Every row gives one point. Examples show where two turns around zero, p and q, send a point. Write where each new point lands after one turn and then the other. Backwards means that the second turn is done in reverse. Each puzzle has new turns, and all numbers are rounded.
In the rows, zero is written as 128.

Turn p:
[ 80  79 160] -> [ 73  90 163]
[163 132 104] -> [155 128  95]
[160 159 101] -> [163 154  99]
[119 159  93] -> [125 170 106]
[118 111 181] -> [124  98 176]
Turn q:
[ 78  99 133] -> [ 75 116 108]
[143 178 102] -> [164 173 122]
[189 104 121] -> [178  87 137]
[102 131 156] -> [ 95 136 145]
Where do these land?
q, then p: [182  89 109] -> [144  70  93]
q, then p: [ 96  86 113] -> [ 80 127 102]
p, then q: [125 161 160] -> [134 135 173]
q, then p: [109 176 131] -> [146 172 149]

Turn p:
[148 113  41 101 117 155] -> [111 139  43 119  83 133]
[114 117 166 118  98  61] -> [139 123 175 122 130  59]
[151 124  63 114 117  99] -> [130 145  66 135 111  89]
[145 116 150 147 102 149] -> [155 110 146 135 103 146]
[121 114 165 124 216 139] -> [116  99 134  95 207 161]
[ 99 139 149 124 104 152] -> [109 135 164 126 105 145]
[152 175 164 136 144 121] -> [162 162 154 133 163 143]
[ 93 126 126 161 125 148] -> [ 99 112 142 160 122 148]
Turn q:
[113 155  83 107  93 109] -> [125 128  67 101 110 112]
[ 93 154 174 153  95 154] -> [ 97 161 155 113  77 158]
[165 130  79 120 178  84] -> [155 130  93 154 189  85]
[112  93 104 168 120 147] -> [116 104 115 173 111 157]
[152 125 143 140  79 138] -> [161 127 137 125  81 138]
[146  78 172 123 168 109] -> [132 101 191 150 157 102]
[114 160 142  85 162 155] -> [110 144 138  79 170 146]
Where do these land?
p, then q backwards: [102  72 121 143 122  99] -> [106  77 120 110 122  90]
p, then q backwards: [142 127  97 134 173  73] -> [138 137  80 112 170  86]
p, then q: [140 139 135 136 115 193] -> [147 125 132 109 107 188]
q, then p: [115 128 186 192 148 149] -> [133 136 202 162 131 170]
q, then p: [102 141 122 127 127 133] -> [101 137 128 128 120 130]
p, then q: [145 141 133  31 103 146] -> [144 131 102  30 123 111]
q, then p: [151 148 102 132 108 103] -> [147 150  96 144 121 106]

Turn p:
[107 109 139 101 149 133 129 141] -> [115 115 128  98 147 144 128 150]
[114  96  60 138 122 105 145 156] -> [ 90 148  66 128 129  90 139 146]
[162 146 173 109 112 100 115 148] -> [177 136 170 109 117 108 127 147]
[167 150 172 118 127 198 113 162] -> [194 123 136 138 110 193 109 158]
[149 157 135 113 110  95 134 167] -> [154 171 146 115 115 104 135 155]
[ 33  91 141 114  99  97 104 164] -> [ 47 107 150  95 114 102  92 188]
[119  79 142 160 131 109 130  90] -> [107  70 131 143 135  99 145 111]
[108 118 103 119 155 116 130  31] -> [ 89 103 128 114 158 125 135  38]
[127 154  47 193 183 133 137 139] -> [104 177  72 202 182 125 133 115]
[162 154 158 104  93 156  99 133] -> [180 132 148 116  90 149  96 127]
[161 156 139 138 126 166 174  76] -> [151 128 135 150 108 172 172  73]
Turn q:
[129  72 119  90 118  87 105 112] -> [132  92 117  73 107  83 108 125]
[114 162 163 159 159 148 163 122] -> [119 145 165 157 164 159 156 104]
[121  68  91 156  88  89  78  77] -> [120  74  90 140 107  52  77 102]
[146 131 144 141 156 105 139 143] -> [150 132 156 128 150 114 146 139]
[ 84 133 158 157  51 160 167  36] -> [ 90 112 113 173  83 148 138   9]
[117  76  65 122 112  92 124 125] -> [121  84  70 107 125  79 130 142]
[169 125 115 115 152 174 140 150] -> [169 131 113 121 148 177 122 152]
[150 163 159 138 172 145 123 161] -> [147 160 174 140 157 156 127 158]
[126 140 148 128  98 168 147 176] -> [129 129 137 149  92 179 153 153]
[144 189 133 122 138  97 127 123] -> [133 193 141 130 136 106 138 126]
[107 150 112  78 164 143  96 182] -> [ 96 157 131  88 140 154 114 196]
Where do these land?
q, then p: [133 120 146 162 149 173 116  90] -> [139  81 128 159 156 144 101 103]
q, then p: [148 159 100  45 106 148 206 161] -> [137 200  80  96  79 193 166 110]
q, then p: [103 151 138  90 101 135 138  96] -> [ 98 141 142 111  99 149 116  88]
q, then p: [117  93  82 143 117  89  68 112] -> [104 129 117 113 151  50  91 142]
q, then p: [154 148  94 156 106 113 120 199] -> [143 172 109 169 112 101 146 185]
q, then p backwards: [ 96 136 111 166 149 140 165  84] -> [120 124  99 157 178 129 142  81]
p, then q: [103  91 209  90 138 151 116 138] -> [144  74 160  80  99 178 116 157]
q, then p: [124 138 119 116 153 108  84 135] -> [129 148 151 112 152 115  99 153]
p, then q backwards: [174 116 155 184 131  95 139 139] -> [158 118 129 189 121  86 148 152]

Turn p:
[141  96 110 118 141 142 122 124 155] -> [149 113 106 122 120 149 114 116 155]
[132 151 173 147 125 154  99 134 115] -> [109 155 174 131 144 157 116 139 119]
[141 130 101 138 142 121 115 115 114] -> [134 121 107 141 141 123 101 130 113]
[140 119 122 167 127 150 182 119 122] -> [142 109 118 174 136 151 171 133 117]
[ 98 128  97 112 167 123 139 123 139] -> [118 123  83 117 154 110 134 119 152]
[142 143 225 127  87 123 121 115 109] -> [136 160 226 120 123 133 145 111 100]
[ 95 118 107 128 118 136 123 131 136] -> [ 99 118 105 117 115 134 133 118 132]
[153 178 175 118  83 142 119 136 130] -> [134 188 177 121 103 138 137 150 106]
[145 137 172 140 118 121 132 169 121] -> [127 130 182 136 120 124 136 162 137]
[121 113  83  93 159 121 137 123 123] -> [144 107  77 102 146 110 123 128 137]
[118 125  99 133 140  94 122 117 156] -> [123 126  99 143 118  98 111 107 147]
[111  98  73 114 128 111 124 130 117] -> [121  87  82 111 116 111 114 123 121]
Turn q:
[103 163 142 168 146  95 108  96 136] -> [112 153 137 157 154  94 136  95 170]
[179  99 108 115 118 139 136 156 102] -> [167  98 122 133 106 142 109 145  83]
[112 122 126 147 135 126 101 132 172] -> [126 119 123 128 137 132 124 136 184]
[100 143 147 154 103 143 109  95 110] -> [ 87 145 144 152 120 144 125  90 140]
[139 133 152 132 118 150 134 100 180] -> [141 134 146 104 109 149 160 111 169]
[137 144 116 106 161 148 152 161 113] -> [151 141 114 112 162 142 130 149  91]
[129 100 119 128 150 127 159 143 112] -> [132 102 114 132 143 125 149 147  99]
[113 161 107 113  87 117 152 141 139] -> [118 176 117 126  97 123 131 160 125]
[126  95  96 107 114 101  84  95 112] -> [108  96  97 123  97  97  87 100 131]
[142 120 166 110 146 134 145 160 104] -> [137 115 165 114 154 133 130 145  89]
Where do these land?
p, then q: [140 133 149 114 152 104 132 144 136] -> [150 126 149 115 135 103 131 140 147]
q, then p: [162 156 164 148 123 129 119 143 145] -> [152 160 171 146 131 142 126 132 143]
q, then p: [145 127  95 108 106 138 108 105 103] -> [122 131 112 118 111 138 100 114  82]
q, then p: [115 113 101 143 128 127 127 115  84] -> [101 100 108 147 139 130 117 115 100]
q, then p: [129 125 101 117 119 163 138 135  98] -> [115 118 109 118 139 155 122 147  93]
p, then q: [ 99 127 156 128 118  94 132 156 155] -> [102 138 153 115 110 102 153 148 156]
q, then p: [169 161 106 145 152 154  77 149 151] -> [164 164 118 147 129 166  70 137 149]
p, then q backwards: [ 88 147 159 133 137  89 172 123 167] -> [107 149 149 163 135  85 149  77 151]
p, then q: [ 87  90 120 111 127 161 128  81  94] -> [105 103  85  96 133 139 144  85  87]
p, then q backwards: [147 102 130 135 119 121 146 129 146] -> [156 113 126 150 118 128 128 119 141]

Turn p:
[107 130 143 156 163 150 133  91 125 143 141 134] -> [126 125 127 154 162 152 119  96 130 156 154 120]
[167 104 144 130 104 110 144 154 128 106 126 121] -> [151 114 141 134  95 114 141 140 136  82 126 122]
[143 153 145 113 113 110 130 142 126 121 130 122] -> [142 155 146 121 117 111 133 138 121 116 119 119]
[108 137 111 105 118 139 145 144 152 139 143 118] -> [110 144 118 111 126 135 146 163 138 142 142 125]
[137 137  98 120 108 118 137 123 125 145 139 121] -> [143 130 104 105 118 120 141 140 113 140 134 127]
[141 123 142 124  95 128 135 138 122 126  99 137] -> [132 127 143 131  92 133 146 124 122 117 106 138]
[ 88 125 125 145 164 128 128  86 121 113 116 118] -> [ 95 125 110 138 168 137 124  83 124 131 133 116]
[142 122 134 130 101 126 108 153 125 130 125 104] -> [133 120 139 113  97 130 112 145 122 115 116 110]
[141 126 122 106 128 124 114 123 159 143 131 133] -> [139 126 131 103 130 121 131 136 158 145 120 133]
[131 122 120  91 135 135 128 136 116 145 137 126] -> [128 119 143 102 142 128 136 150 117 135 135 143]
[120 133 123 146 149 155 115 105 121 103 133 145] -> [123 136 114 143 149 147 101 103 132 123 136 150]
[ 83 122 129 156 156 123 117 105 117 125 140 155] -> [ 98 123 117 158 150 115 106  94 125 151 149 136]
[158 131 129 141 131 119 131 163 126 126 103 130] -> [147 118 132 150 119 122 129 150 124 111  94 125]
Turn q:
[130 131 162 117 135 150  99 131 124 116 139 141] -> [121 124 142 123 127 153  94 135 115 110 134 150]
[144 114 150 123 121 146 138 141 134 142 127  78] -> [157 131 140 124 120 164 118 119 122 150 120  94]
[132 139 122 125 119 127 135 138  78 142 137 132] -> [122 140 125 125 139 117 139 131  79 140 136 128]
[126 120 134 115 137 128 132 127 145 146 151 147] -> [120 110 142 125 142 137 131 129 141 146 134 150]
[134 120 127 122 112 134 128 135 141  80 135 140] -> [135 122 133 119 100 136 137 158 138  99 141 136]
[117 142 110 115 115 140 124 135 133 128 114 125] -> [123 149 107 121 124 136 134 138 133 130 115 132]
[148 137 119 125 123 146 130 105 142  90 132 115] -> [156 137 113 122 111 143 134 125 143 100 152 132]
[131 131 129 121 146 141 142 134 130 109 114 140] -> [130 131 133 135 140 140 142 136 131 100 121 131]
[100 134 121 153 132 149 130 140 130 144 132 129] -> [103 132 112 157 136 139 123 136 131 143 130 118]
[143 137 106 149 136 123 123 146 142 139 117 120] -> [145 126 107 137 146 113 121 142 140 135 119 112]
[138 128 144 138 113 103 135 109 123 142 112 133] -> [141 131 143 139 115 100 127 107 122 136 116 136]
[118  91 108 123 138 146 115 125 114 143 137 141] -> [105  89 106 122 133 142 136 122 113 134 124 133]
[103 139 132 137 138  31 135  97 130 143 117 122] -> [107 140 161 114 130  45 129  86 157 139 122 113]
Where do these land?
p, then q: [128 125 112 148 131 137 136 142 150 130 131 122] -> [132 121 106 133 129 134 130 147 141 138 125 111]
p, then q: [128 128 125 114 127 142 123 145 134 148  97 117] -> [124 134 132 138 127 151 134 132 119 129  91 121]
q, then p: [110 140 122 144 122 108 118 141 185 103 111 160] -> [108 141 118 150 100 101 125 148 179 127  99 118]
q, then p: [137 111 117  97 117 145 129 126 110 110 151 127] -> [126 129 138 115 124 140 143 145 114 116 156 159]
p, then q backwards: [138  84 118 121 155 109 127 139 112 159 149 125] -> [157  96 117 144 146 105 123 143 125 132 163 148]
q, then p backwards: [101  96 118 120 126 110 132  80 113 118 126 124] -> [106  93 135 125  95 106 133  96 125 115 110 127]
q, then p: [143 147 122 129 134 121 133 126 118  96 138 119] -> [142 149 127 121 136 114 121 140 127 103 144 126]
p, then q: [124 150 135 131 142 141 124  95 117 140 128 128] -> [132 132 118 134 153 137 120  97 118 128 137 141]
q, then p: [136 125 145 150 129 140  99 135 123 166 106 117] -> [133  99 122 119 130 138  99 108 112 144  94 124]
p, then q: [139 138 118 141 118 145 142 143 139 116  99 150] -> [137 136 108 163 120 121 139 149 131 118 112 136]
q, then p: [127 129 184 107 117 124 138 111 144 127 143 119] -> [145 151 171 126 109 147 120 104 145 144 138 132]
p, then q: [137 145 127 126 110 113 124 134 112 149 137 122] -> [142 139 134 113 130 117 126 128  99 143 124 125]
q, then p: [117 145 121 137 137 129 139 147 108 103 149 134] -> [115 144 130 142 138 118 116 151 115 114 152 116]

Turn p:
[121 107 127 141 156  97 125 105 117 169 141 123  96 126] -> [131 119 119 115 133 115 120 103 119 173 105 133  83 137]
[141 153 120  93 141 124 126  85 122 115 181 154  95 119] -> [139 168 109 124 142 152 151  68 122 105 123 146 101 147]
[131  87 154 113 166 121 113 117 147 116  73 129 126 153] -> [136 118 168 103 133 114  62 128 121 113  98 116 126 114]
[131 125  89 120 142 169 158 157 135  97 108 115 112 133] -> [106 132 100 119 149 162 108 164 142  99 136  93 128 120]
[119 141 166 166 152 108 135 155 122  83 123 116 127 139] -> [132 119 167 182 138 118 122 148 144 117 115  98 113 148]
[128 146  71 115  81 106 131 120  87 144 105 149 162 143] -> [127 112  78 115 106 122 151 149  77 121 114 150 176 154]
[156 155 148 134 133  97 131 118 128 155  84 116 123  87] -> [113 150 158 111 111 104 161 135 106 150  87 105 125 107]
[113 139 168  99 134 143 171 101 165 143 136 182 142 146] -> [ 95 153 162 110 158 135 119 106 158 117 113 191 152 142]
[140 110 122 150 120 143 112 108 120  79 162  99 177 100] -> [161  82 126 156 116 151 157  96 150 107 141 101 152 103]
[ 88 138 109 114  62 133 109 150  85 145 132 136  92 140] -> [104 141  87 139  79 122 121 141  92 138 179 147 124 167]
[137 130 142 183 119 154  96 124 160 117 126 130 108 102] -> [132 145 137 174 107 140 122 128 143 145 129 127 115  69]
[153  95 139 111 100 109 134 127 143 153 133 155 126 158] -> [147 120 143  94 115 131 121 144 123 126 126 185 116 134]
[144 142 134 110 135 102 114 151  84 159 144 161 193 129] -> [141  98 138 123 163  82 174 127  82 120 142 157 154 142]
[112 106 144 121 153 168 148 144 146 140 140 117 104 104] -> [ 92 130 136 112 149 137 114 118 162 138 157 116 101 108]
[124 129 144 142 155 163 127 144 125 124 114  71 138 152] -> [137 120 153 132 151 144 102 145 140 154 150  76 145 129]
[110 146  69 136 100 112 117 140 162 109 145  97 128 117] -> [154 143  65 138 100 118 142 146 167 124 130 108 139 126]
Turn q:
[ 89 124 113 140 147 116 136 143 169 131 159 111 142 103] -> [ 94 104 111 174 146  90 133 129 117 140 129 118 133 115]
[121 132 187 106 112 156 147 117 119 127 124 135 120 121] -> [141 131 147 107 100 134 170 117 130 146 123 155 114 100]
[ 98  82  99 129 149 101 157 140 102 150 101 120 192 138] -> [110 112 130 118 127 104 114 117  56 114  80 110 170 157]
[112 139 101 101  78 121 120 125  88 128 125 111 123  86] -> [124 146 127 101  96 105  92 110 113 109 147 101 105  87]
[117 127 112 110 185  82 111  77 106 201  71 132 104 139] -> [147 117 142 111 174 129  97 100 107 101  56 127  55 177]
[124 152 132 133 103 101 127 118 139 125 136 150 131 166] -> [110 169 118 144 123 148 138 129 121 116 140 146 117 151]
[139 111 129 135 107 114 132  67 135  92 140 142 119 139] -> [133 117 133 144 121 162 130 119 121  79 161 166 124 125]
[123 119 127 136 150 172 124 159 105 108 179 134  96 142] -> [135 103 111 105 143 140 140 184 126 167 166 123 131 115]
[183 118 105 139 186 114 147 146 112 121 111  94 115 159] -> [174 118 135 105 186 114 126 136 137 118 134 110 163 180]
[142 106 139 141  89 109 104 149 129 125 130 111 110 124] -> [138 138 153 142  98 113  96 134 137 141 158 135 129 139]
[179 124 150 102 105 143 159 157 122 117 121 158 112 137] -> [145 157 129  81 114 123 138 140 160 135 134 172 159 126]
[131 123 137  95 124 161 102 100 148 101 162 120 144 131] -> [ 99  93 121 121 119 161 144  99 145 137 164 132 130 114]
[134 123 139 118 120 175 128 163 159 103  80 142 138  96] -> [115 117 145 118  92 117 144 142 186 128  94 118 163 102]
[148 158 120 164 106 128 120 134 140 155 145 140 148  86] -> [140 159 101 168 127 132  97 115 141 147 116 122 139  92]
[ 87 148 133 147 121 142 144 114 157 157 116 118 134 191] -> [125 134  94 156 103 136 179 130 113 130 109 118 102 178]
[121 161 126 152 167 113  88 139 117 106 146 128 120  90] -> [119 133 153 153 178 140 110 146 138 141 137  93 116  93]
Where do these land?
p, then q: [ 94  96 146 142 139 161 147 147 173 164 138 118 109 125] -> [ 88 105 113 161 136 110 114 127 153 166 113 148  86 125]
p, then q: [133 136  94 123 127 127 107 117 140 131  85 121 144 133] -> [118 143 138 113 124 123  99 101 129 121 119  92 149 121]
q, then p: [110  91 125 143 125 154 149  97 166 114 152 135 126 105] -> [110  73 106 142 111 133 130 131 139 110 118 152 109  98]
q, then p: [ 94 119 108 154 102 225 151 130 150 134 161 127 141 160] -> [110  76  56  93 105 159 151 183 145 137 152 141 138 120]
q, then p backwards: [125 139 135 136 158  74 138 163 100  92  87 181 100 173] -> [168 177 157  93 136 116 181 172 143 126  97 152 117 172]
p, then q: [138 159 151 120 111 125 101 119 119 118 123 127  90 108] -> [157 167 124 134 117 135 146 124 122 122 151 117 102 105]
p, then q: [166 142 120 136 100 117 138 144 117 108 127  83 122 101] -> [159 137 113 117 100  81 152 124 134 132 155 121 152 123]
p, then q backwards: [ 98 119 152 122 119 140 166 105 154 127 130 113 138 166] -> [177 105 134 117 133 128  89 147 147 124 110 144 134 143]
p, then q: [129  92 125 111  79 139  90 137  97 138 143 111 131 102] -> [131 125 104 115 104 122  98 117  97 131 180 161 130 102]
q, then p backwards: [147 143 155 124 173  88  97 140 132  98 128 134 156 131] -> [128 161 176 129 166 166 161 119 125 132 129 131 142 140]
p, then q: [155 120 122  90 149 147 127 119 100 139 122 120 132 104] -> [131 102 135  88 141 121 143 104 108 121 144 122 116 106]
p, then q: [ 99 131  95 111 113 156 156 130 180 131 179 126 124 155] -> [ 79 114  63 144 149 144 133 132 173 127 124 133 138 139]
q, then p backwards: [153 154 150 124 141  78 129 137 117 140 103 176 157 112] -> [140 169 152 118 160 137 140  90 164 133 105 166 115 144]
q, then p: [174 129 140 147 165  72 108 111 106 152 114 151 125 148] -> [145 161 167 149 182 138  92 121  83 128 122 125 136 113]
q, then p backwards: [104 151 102 137 118 119 115 125  71 134 126  98 124  99] -> [148 118 124 115 162 136  81 141 116 116  98 101  98 116]

Turn p:
[184  82 128 177 101  99 163  78 112  63 188 134 121  89] -> [164 135 149 200 125 128 136 159 151 151 200  70 151 195]
[105  99 187 124 142 142 107 170 124 126 138 158  79 137] -> [121  64 183 110 135 105  96 128 110 119 129 127 155 101]
[150 106 165 182 111  77 163  60 130  33 157  85 150 164] -> [152 152 121 155 119 124 111 202 139 140 123  70 178 245]
[108 126 153 113 125 187 119 117 118 140  52 149 127 119] -> [ 74  98 106  87 110 114 168  95 136 127 119 127 164  98]
[114 153  89 123  85 113 181  98  75 176 185  87 180 120] -> [128 181 118 162 144 105 183 158 111 188 122 145  44 158]
[103 124 133  93 183 118  56 123 152 156 111 135 112 113] -> [144 102 128 134 164 138 112  76 147 104  71 148 151  83]
[119 134 148 151 177 142 113 177 168 144 121 103 110  93] -> [111 119 166 144 124 153 123 138 130  58 105 137 132  83]
[103 127 127 156 167 106 130 147 140 137  95 177 112 134] -> [126  66 115 115 126 144 112 121 144  88 134 162 123 134]
[174  75 162 156 145 136 116 141 165 161 129 150 104 152] -> [122  92 168 145  79 155  81 134 162 146 131 141 156 105]
[150 155  88  65 113  90 191 132  88 130 131  83 167 125] -> [179 205 116  90 139 106 181 155 140 149 136 146  80 141]
[138 195  57 105 144 126 108 152  55 158 129  77 153 142] -> [158 187 123  97 151 178 182  99  68 142 103 167  75 129]
[107 115 126 111 151 180 101 155 162 118 124 172 152 140] -> [ 93 112 101 118 154 136  96 129 119 123 145 153 166  74]
[ 96  91 101 126  95 144  99 157 156 142 100 133 100 128] -> [ 88 108 131 100 142 143  94 100 149 127 131  94 101  93]
[164 172 146 138  46  85 155  99 112  94 143 126 176 123] -> [173 156  72 145  84  93 149 168  98 156 143  76 109 166]
[107 165 110 100 133 174 119 115 165 143 115 151  77 143] -> [ 88 142 121 115 121  98  95  60 120 103 130 156 133 114]
Turn q:
[172  99 147  71 123  75  80 132 105 128 179 171 119  74] -> [180 155 142  93 191 159  81  98 142 154 192 105 160 119]
[142 159 120 115 147 118 125 158 161  89  78 152 126 115] -> [123 173 124  98 107 166 130 136 109  87 128 168 135 125]
[141 155 143 105 124  93 177 125 103 127 169 134 154 154] -> [ 96  80 143 101 147 144 131 127  91 154 151 115 152 156]
[133 124  68 115 117 171 170 140 135 135 136  77 148 144] -> [ 88  93 116 173 113 118 140 192 140 107 133 117 156 116]
[ 98 183 178 181 101 118 130 158 169 176 106  95 157 149] -> [101 127 145 131  63 118 112 114 110 182  41 156 146 143]
[148 102 134  90 170 137  88 146  69 161 105 151 138 109] -> [112 172 111 135 175 120  76  97 109 107 147  90 118  93]
[121  67 144 185 186 188 130 144 140  67 186 146 166 120] -> [182 101 143 228 169 143 176  93  87  97 130 165 124 109]
[124 160 136 130  72 131 179 114 148 144  85 142 179 100] -> [112  91 108  87  71 171 134 139 115 147  93 117 140  81]
[192 121 127 146 139 160 162  71 123 151  96 157 124 105] -> [142 147  72 119 142 160 173 149 106 135 109  68 103 107]
[ 82 133 134 111  95 157 114 120 164 173 153 135 157 187] -> [101  92  80 155  90  91 117 103 142 180 137 162 143 131]
[124 158 150 173 159 155  95 110  92 111 117 152  73  77] -> [151 196 169 125 125 123 177  84 130 115 122  95  87 115]
[ 96  78 103  74 100 112 130  96 120 140  86  95  56 141] -> [113 117 102 101 134 111  94 158 223 103 142 114  73 148]
[129  78  86 105 111 154 100 117 100  88 139  76 130 203] -> [141  81  99 167 128  62 107 150 146  66 163 118 135 171]
[111  99  98 164 149  76  77 188  88 138 162 156  98 125] -> [160 165 196 140 165  82  79 137 106 147 166 156  95 120]
[112 169 165 160  87 118 158 150 167 160 112 119  82 120] -> [113 145 156 118  69 161 131 139 151 182  87 136 106 154]
[123 163 115 124 169  84 133  81 165  58 140  89 139 124] -> [135 114 145  79 160 121 191 134 141  85 108 170 175 160]
Where do these land?
q, then p: [105 178 104  68  72 103 141 162 174  87 139 182 125 113] -> [113 137 105 162 150  59  99 136  94 187 173 127 128  62]
q, then p backwards: [126 123  80 117  88 132 161 184 172  80  67 162 102  69] -> [194 129 107 160 167 121 162 221 171 153 103 109 158 134]
q, then p backwards: [155 128 192 157 183 146 100 112  91 102 144 110 150 148] -> [100 178 125 127 136 119  76  81  97  98 148 108  86 101]
q, then p: [182 100 152 136 115 131  78 104 127 164 115 118 137 184] -> [162 158 111 108 121 203 119  97 128 150 102 134  97 155]
q, then p backwards: [ 73 125  94  51  80 134 188 102 165 112  75 172 138 111] -> [130 102  97 151 135 146 153 190 158 167  30 185 162 135]
q, then p: [122 172 153 171 164 140 100 114 124 165 116 142  98 109] -> [131 135 114 120  85  89 163 100 126  99  95 149 100 160]
q, then p: [ 81 100 147 107  81  75 188 157 136 142 135 158 103 141] -> [ 93  87 176 132 138 107  76  85 138 167 125 130 140  72]
q, then p: [190 152 141 142 158 134 152 130 101 165 135  98 165 126] -> [109 132 132  93 145 166 191 156 113 125  83 142 117 138]
q, then p: [138 137 135 199 148 146 123 107  98 108 134 109 140 179] -> [157 108 147  85 104 143 150 149 142 143 128 120 115 200]
q, then p: [131 101  92 105  99  81 142  86  90 124 156 164 103 117] -> [166 162 198 147 153 114 101 131 149 136 127 151 132  91]
p, then q: [ 79 101  80  81 113  54 142 144 186 108  90 170 164  91] -> [152 190 126 135 178 140 155 202 175  94 158 193 167 137]
p, then q: [140 119 165 113 157 154 101 137 101 118 125  91 105 112] -> [113 101 123 118 134 164 123  91 109 110  85 104 139 119]
p, then q: [126 126 152 171 101 150  95 107 112 145 156  73 157 108] -> [ 94 122 160 150  94 113 122 137 120 122  63 101  91 118]
q, then p: [170 102 155 172 184 168 116  90 148 152 198  91 118 155] -> [115 126 129 130  79 197 141 165 155 113 112 195 109 195]
p, then q: [132 109 126 154 167 183  90 149  79 168 167 127 151 159] -> [103 134 121 167 132 134 123  72 101 153 121  93  74  69]
p, then q: [ 98 173  81 105 140 118 130 162 145 108  97  81  91 127] -> [107 147 128  88 122 139 169  99 151  65 161 126 139 165]
